Each row is a point. The points of each table are mixes of a few directions, plus a little noise. How many directions does each table use, and how many do they share? Where both have some left over, give the other angles between the two spaces (their principal angles), to ten degrees, smallest first.

First (7 x 2)
[[ 36 -60]
 [-26  44]
 [-36  59]
 [ 24 -39]
 [ -4   6]
 [ 21 -36]
 [-16  26]]
Second (5 x 2)
[[-35  58]
 [  6  -7]
 [-23  38]
 [ 27 -46]
 [ 27 -45]]
Directions: first 1, second 1, shared 1

First (8 x 6)
[[ 29 -26   4  -8 -10 -14]
 [-13  -5   2   3  44   1]
 [-23  19   5   4 -11  -3]
 [  2  -6  21 -10 -33 -40]
 [  5   4 -14   3  19  24]
 [  1  17 -12  -9  27  16]
 [-19 -13  18  25 -60 -19]
 [ 18  11 -24  -7  23  34]]
Second (9 x 6)
[[-12  28 -18  11 -10  35]
 [ 14 -32  20 -12  11 -39]
 [-12  26 -17  10  -9  33]
 [  2  -5   3  -2   2  -7]
 [  5 -13   8  -4   5 -15]
 [ 20 -45  29 -17  16 -55]
 [-16  35 -23  13 -12  44]
 [ -8  18 -11   6  -6  22]
 [  6 -14   9  -5   5 -17]]
Directions: first 4, second 1, shared 1

First (11 x 11)
[[ 28  24 -17 -29  10   1  38 -18 -18  13  17]
 [ -6   0  -3  13 -26  12  24  15  -5  16 -24]
 [ -9  -1   5  12  -5  -1  -9  14   7  -4 -13]
 [  7   0  22  16   0  10 -18   6  16  13 -16]
 [-17  -3   8   2   2 -17 -21   6   0 -16   3]
 [ 26   8 -10 -24  28   1   1 -27   1  -3  29]
 [-22   3  12  18 -14 -10 -12  30   5  -8 -27]
 [ 38  22  14  -4  23  13  -7  -6  19  17  -4]
 [-14 -17 -10 -15 -17  -5  24 -22 -35   9  24]
 [-29 -32  -3  16 -26   6   1   1  -8   0  -3]
 [ -4  -3 -18  -5  25  -9 -20  -1  18 -36  15]]
Second (8 x 11)
[[  0  -5  19   5  -5   2 -10  -5  -2  14  -2]
 [  0   9 -33  -9   4  -1  23   7   0 -19   3]
 [  5  -4   8   2 -15  11  15  -6 -11  25  -4]
 [ -1  -4  15   4   0  -1 -14  -2   2   6  -1]
 [  3  15 -60 -17   3   3  50  10  -4 -27   4]
 [  2   9 -34  -9   1   2  29   6  -3 -14   2]
 [ -4 -12  48  14   3  -6 -47  -6   7  14  -2]
 [ -5  -8  37  11   8  -9 -45  -3  10   2   0]]
Directions: first 5, second 2, shared 2

First (9 x 14)
[[ -1   2  21  15  37 -28  15  -4 -34   7 -25  -1  22   0]
 [  0   0  -6  -4 -10   7  -4   1  10  -2   7   0  -5   0]
 [  0   0  -2  -1  -4   2  -1   1   3  -1   2   0  -2   0]
 [  0   1  18  14  33 -25  14  -4 -30   7 -23   0  19   0]
 [  0   1  17  12  29 -22  12  -3 -27   6 -19   0  17   0]
 [  1  -2 -34 -25 -60  45 -25   6  55 -12  41   1 -34   0]
 [  0  -1 -19 -15 -35  25 -15   4  31  -8  23   0 -20   0]
 [  1  -2 -25 -18 -43  32 -18   5  39  -9  29   0 -25   0]
 [ -1   2  30  22  52 -39  22  -6 -47  11 -35  -1  29   0]]
Second (9 x 14)
[[  6   0  10  -2   2 -16 -16  14   3   2 -20  -6  12   4]
 [ 11   8  12  11  14 -14 -13  16  -6   1 -21   0  15   0]
 [ -3  35 -30   8 -18  41   3  14  -5   6  18  25 -48  -7]
 [  6 -14 -18 -11 -33  31 -10 -10  40 -21  42  -3 -11  -6]
 [ 10 -26  29  10  31 -32   6 -17  -9  -9 -10 -15  47  -1]
 [-12 -42  16 -25  -4 -28  -2 -21  18  -3  -6 -25  30  10]
 [ 14 -25  25   5  21 -25  -4 -11   2 -14  -6 -16  42  -2]
 [-17  19 -13   7   6  13  30  -7 -30  16   2  17 -32  -2]
 [-14  43 -29   1 -21  32   4  22 -14  22  -2  25 -56   1]]
Directions: first 1, second 4, shared 1

First (8 x 24)
[[ 15 -21 -16  12   9  -5  11   4 -13 -23  -1  -1 -18  11   7  15  10  18
  -24  14  -5  20 -12   3]
 [-29  29   7   1 -49  14  -6  33  22  41  -1  33  20 -18  -2   0 -26 -47
   52 -38  -3 -59  20  -7]
 [ 11  -3  15 -19  44  -8  -9 -46  -7 -14   3 -38   3   4  -8 -23  15  29
  -26  23  12  39  -6   5]
 [-20  12 -11  18 -57  12   7  53  14  28  -3  45   4 -10   7  20 -22 -42
   41 -33 -12 -55  11  -6]
 [  2  -3  -4   4  -3   0   3   6  -2  -3   0   4  -3   2   2   5   0   0
   -1   0  -2  -1  -2   0]
 [ 20 -17   0  -7  42 -11   1 -33 -15 -29   1 -31 -10  12  -1  -7  19  36
  -38  29   6  46 -13   4]
 [  5  -3   3  -5  15  -3  -2 -14  -3  -7   1 -12  -1   3  -2  -5   6  11
  -11   9   3  14  -3   2]
 [ -4   6   5  -5  -1   1  -4  -3   3   6   0  -1   6  -3  -3  -5  -3  -5
    6  -3   2  -5   4  -1]]
Second (8 x 24)
[[ 19  -9 -10 -10   3  15 -23  10  18  28  -1 -11  -1   7  12   2  11  -1
  -12  16  10 -26   5 -23]
 [  6 -25  13 -30 -18 -29  21 -34 -33 -56  10  60  -4  -1  51 -29 -24  56
   18 -22 -36  36  52  20]
 [-15 -12  19 -13   8  18 -11  44  -1  -4  10  -1  20   4 -18  -8 -31  20
   16   7 -27  23  -6 -18]
 [ -6   8  -7  26  -5  -7   8 -25 -25  10  -5   3 -16   2  -8   0  12 -18
  -15  -6  21   6  -9  13]
 [ 29  20  -9  -4  -8  -3 -13 -12  42  -4 -10 -17   7  -4  15  22  37 -38
    5  11  30 -36 -13  -6]
 [ -2   5 -14   6  12 -18  14 -10  40   3 -14 -25   0 -15  -4  18  13  10
    7   5  -9 -47   0  13]
 [-18  17   1   4  12  25  14  26 -23  18  11 -13 -10  -2 -37   0 -16 -29
  -22 -20   6  29 -10  10]
 [-11  -5   8  19  -4   0 -10   1 -19   4  -2   4   4   9 -12  -4  -3   0
    5  10   5  13 -18  -9]]
Directions: first 2, second 6, shared 0; angles 70, 90

First (11 x 32)
[[  4  -1  -2   5  -1  -4  -3   1   2  -7   2  -4  -5   3   0  -1  -8  -9
   -3  -3  -3   5  -4  -6  -5  -1   4 -15   9  -9 -12   9]
 [  2  -1  -1   3   0  -2  -2   0   2  -5   2  -3  -4   2   0  -1  -6  -6
   -2  -2  -2   3  -2  -4  -3  -1   3 -10   7  -6  -8   6]
 [ -1   0   1   0   0   0   0   0   0   1   0   1   1  -1   0   0   1   1
    1   0   1  -1   1   1   1   0   0   1  -1   1   1  -1]
 [-13   3   6 -16   4  13  10  -2  -6  26  -8  14  17 -10  -2   4  27  32
    8   9   8 -15  12  22  16   4 -15  53 -32  29  42 -31]
 [ 11  -3  -5  14  -4 -12 -10   2   5 -23   7 -12 -15  10   2  -4 -24 -28
   -8  -8  -8  13 -11 -19 -15  -4  13 -46  29 -26 -37  27]
 [ 10  -2  -4  11  -3  -9  -8   2   4 -19   5 -10 -13   7   2  -4 -20 -24
   -7  -7  -6  11  -9 -16 -12  -4  10 -39  24 -22 -31  23]
 [ -4   1   1  -4   1   4   3   0  -2   8  -2   4   5  -3  -1   2   7   9
    3   3   2  -4   4   6   5   1  -4  16 -10   8  13  -9]
 [  0   0   0   0   1   1   0   0   0   1  -1   0   1   0  -1   0   1   1
    0   0   0  -1   1   1   0   0  -1   2  -1   1   1  -1]
 [ -1   0   1  -2   1   1   1  -1  -1   4  -1   2   2  -2   0   1   4   4
    2   1   1  -2   2   2   3   0  -2   6  -4   3   5  -4]
 [-14   3   6 -17   5  15  12  -2  -7  29  -8  15  19 -11  -3   5  30  34
   10  10   9 -17  14  24  17   5 -16  58 -36  32  46 -33]
 [  6  -1  -3   7  -2  -6  -5   2   3 -12   4  -6  -7   4   1  -2 -12 -14
   -4  -4  -4   7  -6  -9  -8  -2   6 -24  15 -13 -19  14]]
Second (10 x 32)
[[  4  -1  -7  -7   9   6   3   6  -9   9  -3   7  13  -2  -3  -4  11  -5
    9   7  -3  -3  -1   6   3  -6   2  28  -9  15  11 -18]
 [ -4   1   7   6  -8  -6  -2  -5   8  -8   2  -7 -12   2   3   3 -10   5
   -8  -6   3   4   1  -5  -4   6  -1 -26   9 -13 -11  16]
 [ -4   1   7   5  -8  -5  -2  -6   8  -8   2  -6 -12   2   3   3 -10   5
   -8  -6   3   4   0  -6  -2   5  -1 -26   8 -13 -10  16]
 [ -3   1   5   4  -6  -4  -2  -4   6  -6   2  -5  -9   2   1   2  -8   4
   -6  -5   2   2   1  -4  -2   4  -2 -20   6 -10  -8  12]
 [  7  -2 -11  -9  12   9   4   9 -14  12  -4  11  19  -4  -4  -7  17  -7
   13  11  -5  -5  -1  10   4  -9   3  42 -14  22  17 -26]
 [ -5   1   9   6 -10  -7  -2  -7  10 -10   4  -8 -15   2   3   4 -14   6
  -11  -8   4   4   1  -7  -2   8  -2 -33  10 -17 -13  20]
 [  6  -2 -11 -10  13   9   4   9 -14  13  -4  11  20  -4  -4  -6  17  -8
   14  11  -5  -5   0  10   5 -10   3  43 -14  22  17 -26]
 [ -9   2  15  13 -18 -13  -5 -13  19 -18   6 -15 -27   6   6   8 -24  10
  -18 -15   6   7   2 -12  -7  13  -4 -59  19 -30 -23  36]
 [ -2   0   2   2  -3  -2  -1  -2   3  -2   1  -3  -4   1   1   1  -4   1
   -2  -2   1   1   0  -2  -2   2   0  -9   3  -5  -4   6]
 [ 10  -2 -15 -13  18  13   5  13 -19  18  -6  15  27  -4  -6  -8  23 -11
   19  14  -7  -7  -1  13   6 -13   3  60 -19  30  24 -36]]
Directions: first 1, second 1, shared 0; angles 40

First (10 x 32)
[[  0   1   6  -2  -3  -2   1   0  -4   3   1   3  -5  -4   7   1   0   2
    1   2   2  -4   1  -1   7   4  -1   2   1   2   2   2]
 [-11   9 -21   9  -1  14   4  -7  16 -14  -5  -1  28  18 -33  -4   4   0
  -12  -7  -3  14   6   4 -28  -9  -1  -8   1   2 -15  -7]
 [  6  -6   0  -1   6  -3  -4   5  -1   2   1  -5  -6  -2   5   0  -2  -3
    4   0  -1   0  -5   0   3  -2   3   1  -2  -4   5   1]
 [ 17 -17   1  -2  19  -8 -11  13  -1   6   2 -14 -18  -6  14   0  -6 -10
   11  -1  -2   0 -15   0   7  -6   8   2  -7 -11  13   3]
 [-28  30  18  -4 -42   5  20 -23 -12  -1   1  32  14  -3   0   4  10  22
  -12   9   8 -14  26  -3  11  21 -17   4  14  24 -16   1]
 [  5  -7 -20   7  16   6  -6   5  14  -8  -3 -14  11  12 -19  -4  -2  -9
   -2  -8  -6  14  -7   4 -21 -14   7  -6  -5  -9  -2  -5]
 [ 51 -50   9  -9  55 -28 -31  40  -9  22   7 -39 -60 -24  50   1 -19 -28
   34   0  -5  -3 -42  -2  28 -13  23   8 -19 -32  43  10]
 [-24  27  23  -6 -40   2  18 -21 -16   2   2  32   7  -8   8   5   9  22
   -9  10   9 -17  24  -4  18  23 -16   5  13  23 -12   3]
 [-17  20  28  -9 -34  -3  15 -15 -19   7   3  28  -4 -13  18   6   6  19
   -3  11   9 -20  19  -5  25  23 -14   7  11  19  -5   5]
 [  1  -6 -45  16  25  18  -7   4  32 -20  -8 -22  33  30 -49 -10   0 -14
  -11 -16 -11  30  -8   8 -49 -27  10 -14  -7 -13 -12 -11]]
Second (11 x 32)
[[-12 -13   2   9  18  26  13  14  36 -18  -1 -34  19   5 -20  -2   8   1
  -21  -5 -30  22 -14  30 -29 -18  -7  -4 -13  19  -6   5]
 [ 22  21 -36 -12  -9 -25  -2 -26 -23 -31   0  12 -13 -14  15 -24  -3 -12
   11  13  15  -5   6 -37  -2  11   0  -8  -5 -16  -3  -2]
 [ 13  14 -20  -4   7  -8   9 -14  10 -37   0 -28  19  -5 -20 -39  -3 -34
    4   5 -10  19  -2 -24 -26 -14 -19  -6 -22  -7 -22   4]
 [-17 -22   4   5  -5  18  -6  17  -6  22  -1  34 -32   1  35  53  12  59
  -20  -2   4 -21  -6  41  19  21  33  -1  26  17  36  -4]
 [-16 -14  22  12  20  27  12  19  42  -2   0 -44  34  12 -37  -7   3 -14
  -13 -11 -31  26 -11  28 -25 -28 -17   2 -16  17 -16   7]
 [  4   6   8  -3  -7 -11  -6  -4 -14  15   1  10  -2   0   1  -2  -6  -9
   13  -1  12  -7   8 -16  14   4  -2   5   4  -9  -3  -2]
 [ 11  14   2  -6 -11 -21  -8 -12 -23  11   1  15  -5  -3   4 -10  -9 -15
   19   3  19 -11  12 -29  17   7  -4   4   3 -16  -5  -3]
 [ -5  -4  11   4   4   7   2   6   9   7   0  -9   9   4 -10   1  -1  -4
   -1  -4  -6   5  -1   7  -2  -7  -5   2  -2   3  -4   1]
 [ 11  14   0  -6  -9 -20  -7 -12 -19   7   1  10  -2  -3   1 -12  -9 -18
   18   3  16  -7  11 -28  13   4  -6   4   0 -16  -7  -2]
 [  8  10   5  -6 -12 -18  -9  -8 -25  19   1  22 -10  -2  10   1  -8  -6
   17   2  21 -15  12 -22  22  10   2   5   8 -14   1  -3]
 [-20 -25   2   8   4  27   2  20  13   7  -2  12 -18   3  21  43  15  50
  -28  -3 -11  -7 -12  49   1   9  25  -3  15  23  27  -1]]
Directions: first 2, second 3, shared 0; angles 40, 90

First (10 x 32)
[[ 19   9   3  -4   3   1  -5  12   5  16  -5 -26  14 -13  15  -8   5  14
   22  10 -16  -8   4 -22 -21   0  16   3   3   4  46   9]
 [ 21  26 -22  -1  28  36  24  12 -12  -2 -41  -3  -6  -4   8 -13 -48 -27
  -29   8 -14  11  16   3 -22 -18   3  12 -16   3   2 -17]
 [-16 -19  32 -19 -44 -48 -34   5  39  -1  41   5 -24  15   3   8  50   2
    4 -41  -6  -7  -9   3  46  14  -2 -11   0   1  25  28]
 [  3  28 -17   5  17  30  25   9 -21  -6 -30  24  -1  -3  -4  -4 -47 -27
  -33   1   6  27  10  21  -6 -25 -15  13  -6  14 -36 -30]
 [-32  -5  26 -19  -3  -9   5 -20  11 -28  21  32 -17  13  -3  16  -1  26
   -3 -24  22 -11  -5  25  11   3  -1 -12  -8  30 -26  25]
 [-10 -30   1   0 -22 -20 -12 -15  13  -3  27   3  -9  14  -9  -1  32   2
    3 -13  -3 -14 -12  -5  21  16  -4  -5   3 -16  -1  14]
 [  9   0 -11   5  33  20   8  -5  -7  -9 -26 -19  -1  -2   2   1 -23  -2
   -1  27   0 -11   7  -3 -26   5  12  -6 -10 -16  -2  -3]
 [ 33 -12 -30  14 -10   5  -4   7  -5  30  -3 -34  17  -7   3 -25  18 -16
   10  15 -34  -6  -2 -39 -11   6   6  13   8 -32  43  -7]
 [-17 -10  32   1 -10 -36 -34   8  16  -1  15 -12  -2  -2  -1  24  32  11
   23   4  19   1  -4   8  21  14   1 -19  10 -10  -2   3]
 [-10  11 -12  18   6  19  25 -13 -37   2   1  30  30 -11 -14   1 -19  15
    4  13  26  17  -5   9 -14 -16 -17  11  18  22 -48 -24]]
Second (11 x 32)
[[ -4  -3  37 -45  14 -21   6  19  12  -8  11  34 -28   6   5  29 -23 -28
  -18 -10   8 -26   0   3  29   0  -5 -60 -12  12 -25  -5]
 [ 22  -5   9  -4   5   1  14  -7  -3   4 -39 -28 -11 -11  -9  29   1  14
   12 -21 -27  20 -11   2  -9 -25  -5   3  21   6 -12  17]
 [ -5  22   6  39 -12  32   2   7  33 -24  -1 -20  30  -3 -17  17  38   9
   30  29  13  15  17 -19 -45 -34 -19  31  24  31   8  14]
 [-12   5 -14  22  15  24   2   5  17  12  27  31  40   4  14 -44   2  -3
  -19  20  12 -31  14  -5   1  24  -3  10 -20   5  21   2]
 [ 14   8 -27  17  -5  13  12 -23 -13   2  -8 -24   6   1  -3 -19   5  15
   13  -2 -10  11   0  -9 -22  -6   7  30   8 -11  14  -2]
 [-15   5  19 -36  -9 -30  -9   6   5 -21  31  26 -40  20   1  11 -15 -31
  -14  -7  24 -13   5   6  27   6   6 -39 -18  -7 -14 -19]
 [ -9 -15 -14  13  24  14  -6   7  -4  34  15  36  42  -4  22 -49 -12   1
  -30  13  -3 -30   0   5  19  41   2   5 -23  -9  16   1]
 [ 20  15  -4   0  22  21  35  -9  16   2   2  13  11   6   3 -14 -12  -3
   -7   0  -8 -33  11 -22 -18 -10  -2 -14   0  14   5   4]
 [-15  -4  -2  20 -34  -9 -32   8 -20  -7  -3 -37   7 -16 -13  24  28  17
   38  21  16  48  -6   2 -17 -10  -3  34  24  -3  -1  -8]
 [ 12  -9  -5 -18  -7 -21   0  -8 -32   6 -13 -18 -21  -5  -1  13 -11   6
   11 -12 -10  16 -14   1   5  -4  10  -8  10 -15 -11 -10]
 [ -9 -19  -6 -10 -12 -26 -25 -10 -11   0 -18 -15 -35   7   3   1  -1   0
  -16 -32 -12  25 -13  35  33  15  11  11 -10 -26  -6   5]]
Directions: first 6, second 6, shared 1; angles 30, 60, 80, 80, 90

First (9 x 32)
[[ 10  19  18  19   1   0  11 -24  22   0  -8  -1 -18  -2   7  14   3  -9
   -9  22  -3  -3   2  35  -4  -4   9   7  -9   6  -5  21]
 [-15  -2  -5  -2  -1   0  -8  -4   1   1   8   7  -1   2  -9  -9  -3   6
   -4  -5  -3  -1   4 -13  13  11 -16   5  -2  -4   7   8]
 [  9 -41 -36 -15   8  20  -9  37 -14   6   4 -28  23 -11  -2  -3   2  -1
    7 -24  20   4   1 -26  -2  -5  -3 -36   3 -41 -13 -12]
 [-10 -23 -17 -36  -7  -2 -21  33   0  23  22 -24  36   0  -5  17   3   7
  -14   0  40 -16 -11 -15   8  -6 -16 -16  -7 -20   3 -18]
 [-24   7   3  -2 -11 -20   3 -16   5   6  10  14 -16  12  -6  -3  -6   7
   -3   5   3 -18  -9 -10  19  26 -18  38 -22  26  18  14]
 [ 35   7   4  12   8  11  10  13 -14 -20 -25   7  12  -6  11 -18   0   1
   16 -14 -28  27  11  -1 -16 -25  20 -24  38  -1  -8 -24]
 [-21   7   6  -4  -2   0 -13 -12   2   2   9  14   1   4 -12  -8  -2   6
   -8   1  -9   2   7  -8  13   8 -16   7   5  -1  11   7]
 [ 15  11  25  20  13   9  15 -17 -16 -15 -22   5 -25  -3  11  15   5 -27
   14   7 -21  18   2  37 -48 -17  47  -6   8  10 -19  -8]
 [  2  14   2  10  -8 -16  13 -11  14  -1  -2   8 -13   6   4  -5  -4   6
   -1   5  -2 -11  -5   0  18  14 -10  25 -14  22   9  14]]
Second (11 x 32)
[[ 30  11  -4   6  17 -11  -2 -19  60   0  -3 -19  -7  -6  19  11 -13   9
  -15  23  13 -30  -1  22  38  -2 -13   2   3 -13  -2  30]
 [ -5  13   6  10 -26   9  17  22 -33   6  -9   8  19   6  -9 -22  24   4
    0 -16  -2  23   4 -13 -11  -1  -9  -8  -2  25   3 -15]
 [ 11  -8 -14  28   8   6   4 -19  27  -3  -8  -3 -14  -8   5 -13 -10  10
    4  -4 -14  -4   1  -6  31   8  -2  -9  -1 -12   5  23]
 [ -2 -10   2 -27   7  -7  -8   9 -16  -9   8   4  -2  -2   2  21 -11 -13
    8   6   1   2  -2   8 -28  -9  20  10   3  -7  -7 -21]
 [-32  -5   9 -25 -13  -3  -5  12 -33  10  16   4   2   8 -13  18  10 -15
   -3   3  17   2  -6   3 -32   5   4  15 -20  10  -3 -15]
 [  2  -1  -2  37  23  12  -6 -41  39   7 -12 -16 -23  -1   6  -4   0   3
   -4   1  -4 -18   0   5  28  11   2 -19   2 -12  -3  40]
 [  7   0  -3  15  19   2  -9 -26  37   1  -4 -11 -12  -2   7   0  -8   6
   -5   6  -1 -18   0   5  27   5  -4  -7   5 -14   0  27]
 [-28   6   7 -30 -14   0 -15  27 -47  -3  11  24  29  11 -20 -20   8   6
    1 -18  -8  24   9 -31 -17  -3 -17   5  19  10   9 -33]
 [ 11  17  19 -15   6  -1  -1  11 -14  -3  -8  -5  13   6   8  13  10 -12
   -2   5   8   4   1  17 -33 -20  14  -5  18  11 -14 -20]
 [ -5 -20  -6 -23 -14  -5   7  28 -42 -11  10  16   2  -5  -6   9  -8 -11
   18  -6  -7  20  -4  -5 -35  -7  21  15 -10   1   0 -37]
 [ 11  -2 -15  24 -14   0  17  -3  21   5  -3  -3  -5  -7   1 -14  -1  14
   -3  -1  -2  -4  -2  -6  34  12 -17   2 -18   1  11  21]]
Directions: first 6, second 6, shared 3; angles 30, 50, 80

First (10 x 32)
[[-11  -4   0  12   7   8  22  15 -27 -18   3  11  -4  10   0   0  -2  11
    3   0 -12 -17  -1 -14  -9  -1   3  37   1   0   2  -1]
 [  3  -3  -5   3  -8   4 -10  13   9   1   1  -5  13   6 -13   3  12   2
    5 -10  -3  -8  -5  16 -11  -9 -17  -9   5   2  11   4]
 [-31  -3   0  14  -9  -7   8   3  -8   5   6   8  14  14   0  -6  16 -20
   10 -16 -12 -17  -4  -4 -15  -6 -17  27 -14   9   2 -12]
 [ 12  -2  15 -26  -1 -14 -25 -26  26  26  -8 -15 -12 -22  11  -4 -14 -22
  -11  14  24  40  14  -6  24   9  31 -45  -2  -3 -19  -1]
 [ 24  22   1 -16  23  -4   8 -32   1  -7  -3   5 -28 -20  18   1 -22  20
  -13  32  17  21  -1 -12  32  20  22 -17  -4  -9 -11  12]
 [ 29  33  -2 -15  26  -5   5 -27   9 -14   5   9 -15 -12   5  -5   2  26
   -8  44  25   7 -19  -4  21  15  -2 -20  -6   4   6  36]
 [ 13  29 -29  -3 -22 -12 -14 -48  38  26 -12  -7  -4 -27  21  20 -25  -1
   -8 -26  -5  25   9  33  37  17 -13 -51 -10 -26 -15 -41]
 [-16 -18   6  12  -2   9   6  32 -19 -11   5   3  12  20 -14  -4  15  -2
    9  -8 -11 -23  -3  -5 -27 -14  -8  32   6  10  11   7]
 [-11 -34   4  12  -9  18   3  47 -22 -10  -2  -5   8  17 -14   4   0   3
    7 -22 -22 -17  11  -1 -27 -18   7  31  18   0   5  -8]
 [-14 -20  11   5  -7   3  -7  25  -5   2   4  -3  15  15 -14  -7  18 -15
    8  -8  -5 -12  -1  -2 -24 -14  -5  13   4  13   8   6]]
Second (10 x 32)
[[ 31  10   1   2   4  16  18 -12  35  41  24 -21  -4 -25 -20  10 -11 -21
  -14   5  10  28 -21  18  24  34 -23 -37 -34 -22  -8   9]
 [-18   1  -4  -3  11  -5  -7   6 -23 -26  -5  21  -1  12   1 -14   2  14
    3  16  -8 -23   1 -18 -14  -7  15  27  17  12   5  -2]
 [ -2   1  24  14 -13  -6 -20   7   4  22  -6 -51  11   5  30  23  -9   4
   -8 -10   1   2 -13   1  -2  -6   3  -3  -8   7  -4 -31]
 [ -9 -18   8  14  -9  -2 -14   6  11  19   6 -28  19   3  20  10  -3 -20
   -4 -18  -4   1  -1   3  -3  -1 -13   2 -11   1   9 -28]
 [  5   5  -2   8  11  12   5   1   5   9  15  -9   3  -2  -5   1 -16  -4
  -12  11  -8  -4 -16  -1   2  15  -9   2 -11  -6   0 -12]
 [  2   3   0   0  -5  -1   1   2 -11 -14 -14   2  -3   8   7   4  -2  14
    4  -8  -4  -3   9   2  -6 -16   8   4  13   4  -3  -1]
 [ 14 -15 -12   7   3  16  15  -8  38  35  32  -5  10 -20 -19   0  -5 -45
   -9 -10   2  20  -6  16  18  31 -38 -24 -34 -23   9  -1]
 [ -1   5 -22 -18  -1  -3  17  -1 -34 -60 -32  60 -20  15 -12 -16  13  33
   22  -7  -6 -11  39  -1 -13 -37  23  15  43   7  -4  34]
 [ -5  13  -8 -15   7  -6   5   0 -29 -39 -20  37 -18  10  -9 -14   9  32
   11  15  -1 -14  12 -11  -9 -17  25  16  29  10  -6  24]
 [-16  -6  15  -8  -7 -21 -22   0   4  13  -2  -6   2  -5   8  -3  23  -7
    6   5  19   3  -3  -9   3   4   9  -3  -4   9   3   7]]
Directions: first 5, second 5, shared 0; angles 30, 30, 40, 70, 80
